Each wall is flat, endless, passes through zero and stands at right angles to its row. A trip goes straight from one point to another. List the walls that it crosses, first one first.

Walls:
(1): [-11   3]
(2): [-22  19]
(3): [-88  33]
(4): [-15 -15]
(5): [ 0 22]
(6): [-28  27]
(7): [ 0 17]
(8): [-19  -9]
(9): [ 16 -19]
Trips:
[-45 -14] to [ 34 -32] => 9, 6, 2, 3, 1, 8, 4
[45 -5] to [-49 -30] => 4, 8, 1, 3, 2, 6, 9
[ 51 -18] to [  4 -51] => 4, 8
[-26  11] to [-38  16] => none

Walls:
(1): [ 31 -45   5   1  -4  10  22 -39  12]
(2): [-15 -43  -6  21 -11 -13  -2 -35  35]
(3): [ -7 -21 -33 -34  37  11 -12  31 -40]
(4): [ 12  10  28 -30  26   3  29 -44   2]
(5): [-45 -28 -51   8  20 -15 -22  28  38]
(6): [ 32  20  37  -7 -20  12  91 -30 -16]
(7): [ 13  -3  31  48 -13  28   8  33   4]
(8): [-10 -39 -50  -2  11   5  -6  13  71]
Trips:
[-11 -37  22 -17  12  -8 -25   1 -22] to [ 15  -4  43  -4  16 -12 -14  12 -84] => 5, 2, 1, 7, 6
[-16   4   1  -1  39   3 -15 -42  51] to [  0   0  40  53  -6 -44 -13  20  15] => 7, 1, 4, 8
[ -7 -38 -31  35  19  29  47 -36  -7] to [-30  -2  33 -23  54   9 -50  19   4] => 6, 7, 1, 2

Walls:
(1): [ 21 -14  36  36 -11 -36  15   5  25   1  21  -8 -50 -32  -4 -34  15 -37]
(2): [-24  -8   6  28 -23 -11  49  -3 -15   0 -24 -15 -27   9  31 -15 -56  21]
(3): [  7 -30   3 -22  -2   5   0 -15 -41  22 -20 -24  23  26  -7  14  17   4]
(4): [  1  26 -51  10 -10  51  31 -37   8  47   5  23 -46  -4   0 -27 -51 -18]
(5): [ -8 -43 -52 -52   5   9  -1 -29  27 -38  -7  -9  -6  14 -42 -13  49 -38]
(6): [ 20  41 -10   9   9  56   3  -6  28  37  34  -2 -15  17  12  56   4 -15]
(7): [  5   0  -1 -11 -17  31 -16  -5  24   1  22  12 -13  -8   8  39  14  49]
(8): [ -2 -35 -49 -18 -29 -28  26  14  52   5 -18 -22  22  32  16 -35  -2  40]
(9): [-37  40 -28 -31   5 -10 -13 -25 -19  34  -9  -5  27  -8  28  41  11   7]
(10): [ -6  29  15 -16  58  34   8 -24 -23  -8 -56  -6  23 -23  44  -7  12   9]
Trips:
[ 56 -37 -16 -13 -58   4 -11 -34 -37 -13 -40 -43  15  -2 -27  -8  11 -28] to [ -8  34  41  80  33  23 -35  16 -35  30  33  29  40 -22  51  14  49   2] => 8, 10, 5, 9, 6, 7, 3
[-34  -8  12  12  13  -3  17  12 -33   5  11  20  -5  -6  30  12  41  -7] to [-36 -28  30  72   5  11  -4  -5 -26 -32 -45   6  -2  -1 -16  -1 -57 -10] => 9, 3, 4
[-14   5  58  15 -18  29  30 -39  29 -25  57  24 -24  30  24 -47 -20   9] to [ -4 -33 -52  -2  24  23  34  27  21   4  40  -9  16  -1 -13  20  28  -5] => 8, 5, 2, 1, 3

Walls:
(1): [-32  34   6 -33 -34  13   8   2  36 -17  23 -20 -37 -24   1 -27  -4 -33
  36  10 -40 -32  49 -19   5   9  -3  13 -21  -6 -17  15  13 -23  15  20
  10 -17 -31 -21 -23 -26 -20  11  36 -16  -4 -12]
(2): [  9   9  42 -14 -19 -26  29 -12 -12  19 -22  16  32   5 -12  14 -12  15
 -24 -26  15   1   4 -58   6  32  27 -48  16  46   1  11 -64  25   1  -4
  24   4 -10   1  31  35 -16 -33 -10  32  31  13]
(3): [ 10  87 -26 -40 -11  -8  58  32  31  12  18  -6   7   7  19 -61  32 -23
  -1  -3  38  46 -18  10  -6  23  -7 -11 -16   4 -22  83 -11  -3 -38 -23
   4  -6  -9 -57 -33 -36  42  31  20  26 -52 -17]
(4): [-12   0  14  43 -63  -9  -6  10 -36  15 -35   4 -27  18 -25   0  24 -44
  36 -23  18  -3  21   5  -5  11 -38   4  34   2  21  39   4 -35 -23  -9
  18  -6  -2 -15 -20  -4  22 -29  24 -22 -63  17]
(5): [  2   9  15  23 -59  -4 -46 -32 -33   8  -6  16  51  -1 -13   0  26 -34
  20  27  21   0  13  10 -36   3 -39 -29  19 -26 -14  16  23  -7  11  46
 -16  23 -15   5 -10 -10  30  59 -11 -34  14 -25]
(6): [-17  18  18 -32 -22 -17  -1  12  37 -13 -48 -51  17 -40   8 -18  -8  15
  63 -32  15 -29 -20   7 -14 -33  -4  37  54   2   2 -15  39 -21  16 -47
 -24 -30  18  -1  27  12  65  -3   2  32 -23 -35]
(7): [ -3  -7   1  46  47 -30 -43   4  31 -24   1  30  -1  21  43  -4 -26  -7
 -36  36  -9   8  21  34 -34  13  -9  32 -14  28  20  53 -11   1   3  40
  16  15 -29   1  80   8 -38  13  -7   7  63  22]
(8): [ -7 -18   1  -9   5  16  26  43 -11  -9  -6  15  22   0  -4 -35 -42  39
   5  -7 -10  11  23  33 -46  32   2  51  22  10   9  15   6  26  -9  10
  -2 -44 -22  -4 -29 -19 -16   5 -18  27  17  22]
(9): [  2  16 -18   5 -30  32  25  28  46   9  12   7  37  49  37   6  12   8
   1  -7   5  33 -31 -21  -2 -20   8  -1 -21  28  11 -12  42 -11   2 -12
  -4  -1 -25 -10   0  33  27  19   2 -27 -31  37]
Trips:
[-27  35  14 -31  15 -23 -28 -28  -5 -21  20   6   7 -29 -11  -3  44  21
   0 -35   4  35 -14  -4  20  20 -38  24 -58  19  43 -24  28  27  28  -1
   5  23  37  25 -33  20   3 -17  17 -40 -14  55] to [ 13 -12  -8  42 -20 -81  22  11  15   1  18 -55 -13   2  31  17  28  11
  10  22 -10 -14 -37  38   9 -12   6  17 -19 -15 -14  35  16   9   3   1
   3  25 -16  20  53  28  14  -3   4  20 -43   0] => 4, 6, 3, 7
[-14   2 -30  -6 -49 -36  -4  46  13  53   7  40 -37 -18 -33  -7   1  -5
 -34 -17 -55  15 -10 -33  40  17 -27 -12  11  30 -23  18   5 -23  48  74
  41 -32 -29  32 -22 -25  14  38  24 -16 -12  18] to [ -1  18 -22 -35  48 -54 -50 -11  52  10  -4  41  -9 -20   1  14 -13   7
  40 -17  20  14 -11 -23  42  12   8  25 -31  -9  15  -7  25  12  46   2
  -2  38  41 -11 -17 -11 -13  14   9   9  -8 -29] => 8, 2, 4, 9, 5, 6, 7
[-17   2  -5  19  25  14   5  18  -9   4  34  26  20  35  12 -25 -14 -23
  10  17 -12 -19  -4  -2  36 -13 -43  -3 -23 -34  70  12 -53  10  30 -45
 -31   7 -15 -19 -11 -12 -18 -23  13 -16  33  -1] to [ 19  28  47  15 -31 -25   4 -35   6  15   0  41 -39 -22  16  17   6  24
  26  29 -42 -13 -17  13 -14  -3   6  20  13  11 -36  25  -6  -6  14  -4
 -32  -3   0  27 -45  42 -57  43 -19  33  54  36] => 8, 2, 5
[-12  12 -23   9  49 -12   9 -20  -2   0  31 -13  -8 -20 -26 -20 -15 -28
   8 -33  -4 -29  18 -55  31  47   9   3  10 -26  -2  21   1 -17   2   5
  36   3   8  18 -29  17 -26  -6  -9 -20   3   8] to [  2  -7 -29  15 -14 -22 -12 -27  11  31  31 -37  -8   2 -21 -15  -7  26
   5  36  -7   0  35 -12   5  11  -3  -6  -9 -10  28 -56 -19 -12  30 -21
  22 -69 -14  -2 -18  25 -29  -4 -24  11  46  -4] => 4, 8

Walls:
(1): [ 60  19  13  26  -9 -11 -29 -38  25  33 -37  25  63 -46 -17  71  66 -13
 -51  10  11  61  16  37  11 -65 -19 -11 -44  23  -1  38  27 -39 -40  51
 -12 -40  -4  -7   7  32  45   6   2 -19 -13 -37]
(2): [-20   0 -30 -49  -8 -34  19 -36 -19 -23  16   0 -14  64  16  55  30 -15
   5  -5  17  -7  22 -19  15 -25 -31 -23 -32  -7 -31 -62  35  -2  52  73
  61  17  26  20  19  14 -14 -30 -23  42   5   1]
(3): [ 16  -6  45 -54  -1 -11   5 -31  43  26 -19 -18 -27   8  -3  -4  29  35
  46   8 -36 -10  43  62 -21 -13 -93  13  -6 -29  46  55  11   1 -16  18
   2 -22 -15 -66   9  36 -23  14 -48  36 -21  26]
(4): [-19  16  10  13  68   2  64  -9 -14  20   0  20 -13 -72  12   7  13  53
 -40  12  49   2  -3   4 -45  55  15  34 -36   9  23  24  27 -16 -25 -24
 -18  -5  -8 -25 -14 -38  16  48  -4  -8  21  10]
(5): [ -3   7  -4 -20  18  -9  -8 -59  16 -32   0  33   0  25 -19  11  37 -11
  20  15   4 -13  31  32   8  19 -26  28 -56   9  -8  13  19 -19  40  17
  -2 -43 -53  12  -8 -19  39 -51 -37 -26 -35 -30]
(6): [ 47  13 -69 -30 -13 -14 -22 -23  -5  10 -12  -1  -4  14  24  24 -32  28
  36 -39  -3   6   3 -48 -31  39  39 -48  10  16  28  -5  -8  18  15  -1
  13  -5  -5  33 -24 -44 -27 -26  62 -32  78  20]
(7): [-72 -18   9 -29  41   2   1  28  -5   2  41  48 -38  21 -28 -24   8   4
 -19 -46 -10  28  44  -2  11 -11 -32   4   0 -18   8  13 -52  16 -14  -6
  25  24  21 -21   5  -3 -26 -36 -40  -6  18 -45]
(8): [-47  29 -23  64  14 -15   0  22  40   0 -14  34  14 -27   8   8 -16  21
  25  18  14  20  44  -2 -81  34 -34  25 -27  -1 -43  53  15   9  12 -12
 -55 -40  15  46 -35 -14  -4 -57  -2  37  15   0]
(9): [ 17  23 -18  -8  50  33   4 -26  -4 -17  14 -35   1  14 -11  39 -23   2
  45 -19 -15 -12 -33  10 -16  -8  -5  26   4  -1  22   0  35  20  20  39
   7  10 -35  11  32 -20  15   4   0   5  -6 -12]
(10): [  9 -34 -13   6  33 -57   2   2  42 -16  20   2  13  35 -36 -27  27 -43
  -1  17  25 -19  -9   2  12 -29  87  -2  29   5  -1   7  36  31  12 -26
  36   4  27  43  68 -15 -10 -10   4   5 -34 -40]
Trips:
[ 13  76  16  22  34  16 -27  24  -4  29  24  20 -39  -9 -21 -36 -65   9
   9 -23 -22  54  59  11  -8  14 -50   1  -2  -9  34 -41  25   3   6  25
 -38  -5  68  -2  23 -16 -22  13 -31  17 -16  24] to [-32  -6 -33  28  15 -30  -6  34 -26   9 -72  10  28 -16  33   2 -22  40
  15   3  16  26  16 -30  33  20  -9 -76  -6  12 -62  -6  13  12 -10  28
 -14 -22 -29   5   0  43   3 -15  -3  20 -50  11] => 9, 2, 4, 1, 3, 7, 6
[-20   4 -11 -14 -29  54  26 -19 -20  -5 -28  10  47  40   1  20 -22 -39
  64 -34 -43  16   9 -23   1  23 -36 -48   3 -13  35  12  48  -8   1 -28
 -27 -61  -7  -1  -4 -15 -24 -25 -58  50   9  19] to [ 40  34 -15 -51 -23 -41  51  -6 -13  -7   4 -17  -9  11  17  20  34  -1
   8 -24 -16 -10   5  28   4  -8 -17 -41  19   1  13 -15 -24 -32  21  35
  28  14 -12 -22 -11  -1   3 -46 -12 -29   8  37] => 8, 1
[-20   3  -5 -43  -5 -37 -22  14   9 -53  11   6  45 -11 -21   7  37 -31
   4  -3  84 -12 -29  37  14 -28 -43 -22  41  29  12 -45 -40   8   2  -6
 -26  27  70  20  12  21 -11 -21  15 -39  45  41] to [ 25  51 -52  -4 -10 -39 -92  20  23  23  37 -17  -9 -19 -31  -1  64 -31
  -2   4 -27 -15 -28 -17  19   7 -30 -49 -38  51  14  24  -6 -29 -26 -22
 -15  23  34  -7 -22 -47  -7  -6  26  48 -12  -6] => 7, 8, 2
[-32   7 -37 -38 -32 -53   7  38   1 -18 -24  -6  31   9  -7 -20  15 -12
  37 -15  13 -36  36  17  47 -23 -11  12  14 -28 -25 -64 -16  35 -27 -14
  11  32  20 -24 -28  14 -10   7  14  23  51 -39] to [ 56  13  -4  -3  -9  73   7  -4  -3 -13  -6  48  -9  52 -21 -19   3  -4
 -25   9  17 -12  15  47  -7 -22   7  69   5 -27 -16  24  35 -13   4 -27
 -27  -2 -35 -38  -1 -12   4 -58  -3  -3  54  27] => 3, 6, 5, 10, 8, 2, 9, 1, 4

Walls:
(1): [ -9  52  42   2  16  13  -9 -20  -9 -21  43  -2   2 -27  10  13  55 -10
 -15  26 -27 -83  43 -28  17   3 -10   4  22  23   0 -22   0 -32  15   9
  50 -14 -39  11  27 -38  12  23   3 -41 -12  20]
(2): [-17 -30 -44  23  24 -28  -7  27  48  21  -1  15 -25   5 -29 -36 -30 -29
 -10 -33 -55   0  17   1  14  51 -15  14   4 -14  40  27   8 -30 -36   1
  21  23   1 -11  11  10  12 -11  -3 -19 -47 -51]
(3): [  3   0 -20   5 -20  19  36  21  15 -50  23  30 -27 -26  -5  -9 -20  11
  10   6  49 -19 -21   8  15   1  14  -7 -66  16 -24  17  19  -7  -2  -4
  68  -5  18 -27  37 -10 -20 -12  22  11  -4   7]
(4): [-27 -35  30 -19   6  20 -28 -13 -27  -8 -50  14   7  -6   9  18  -2 -30
 -20  -6   0 -39  12 -21 -27  -6  14  12   6  15 -25  54  37   9 -34  17
 -21  -2  26  39  13  19  -4 -58  35 -59 -69  43]
(5): [  9  39  19  15   3  -4  17 -53  24 -44   2  18 -28 -29  30  -4  24 -35
 -11  36  36   1   0 -41 -16  11 -37   2  -5 -25 -33  23 -16  16 -31 -24
 -24 -22 -10  -2  11 -12  -1 -22  -8 -13  54  43]
(6): [  1  20  -5 -26 -48 -38  21 -72 -15  40 -37  10 -35   5  20 -23  30  15
  -4  -6 -11   0  11  12   4 -57  19  24 -41 -23  -2   1 -31 -29  48 -12
  -3 -17  22   8 -50 -17 -36  15 -61  41 -40  45]
(7): [-10   1   5 -15  22 -27   2  -4 -11   1  38 -26  15  -2 -25  19 -39  20
 -33  29  15  41  12  -8   8 -40  20  63  11 -44   0 -18  -9   7 -17 -35
  44  11 -12 -13 -24  -7  37 -29  21   9 -31  27]
(8): [-41   2 -29 -13 -26 -10   0  -2  -1   4   8 -14 -16  21  -1 -36   9 -28
 -30 -10 -39   2  20 -29 -67  13  -3 -21 -26  29  20 -23  56 -36 -39 -16
  10  -2  41  37  40 -14   0 -40  22  12   5   2]
(9): [ 30  18  16  28 -45  53 -26 -12  -7  12 -25   3 -10  36  24  16  15 -55
   0 -15 -12   8  -5  35  22  -5 -33  20  -2 -37 -10  34 -15   3  47 -22
 -21   2 -23 -53  -1  19  12  22  61  53 -14  20]
Trips:
[-16 -40  16 -44  31  -7 -13  16  -8  12 -23  15 -38  28  -7 -30   1 -21
 -52  16  17   2 -13 -59  35  35  18 -10 -21 -22  22  31  11  15  17  -3
 -12  40 -32  -7  -9  33  -2 -17  10 -68  30  -6] to [ -2   5 -31  14  36  -8  20 -22   9  53  -8  27 -34 -22  -4 -34  50 -36
  48 -13  -7  14   1  22 -88 -32  -7 -46 -27 -24  17  -7 -23   8 -48  15
  14 -15  35  16  -4  12   9  46  28   2  12 -25] => 8, 6, 4
[ -9  18   0  -8 -12  14  24 -20 -77 -22  30 -29  10  -6  43 -12  -6 -29
  -7   4   5 -37   0  -2 -41  17  11   6  -5 -20 -21   4 -32  12   9  12
 -20 -43 -12   6   7  43 -25   0  10  -3 -32  31] to [ 17  32   8  34 -18  25  -6  19  -6 -13 -31 -23  24   3   9   7 -38   4
 -21 -17  49 -17 -24 -17  11  -7 -10   0   8  -3  -6  -5   9 -54 -12 -21
  25  -4  25 -37  65 -13   3  31 -46   3  22 -37] => 3, 6, 8, 4
[  4   0 -13 -28 -12 -16  13  28  30 -30  29  24  -6  31 -29  24  -5  67
 -15  10  31  43 -19 -46   5  11 -17   2  -4  46 -21  -7  69  26  -6  50
 -53  24 -29   2 -10  42  16  -6 -10  39  19  17] to [-14   0 -46  47 -44 -58  -8   1  32 -16  52   4   6   9 -45  42  -8  -8
   5 -23 -22 -10  36 -30  46  34 -31  -5   2   8  14  20  16  18 -22  50
  19  18  27 -15  -8  21   8  23 -32  11  -6  28] => 5, 2, 7, 1
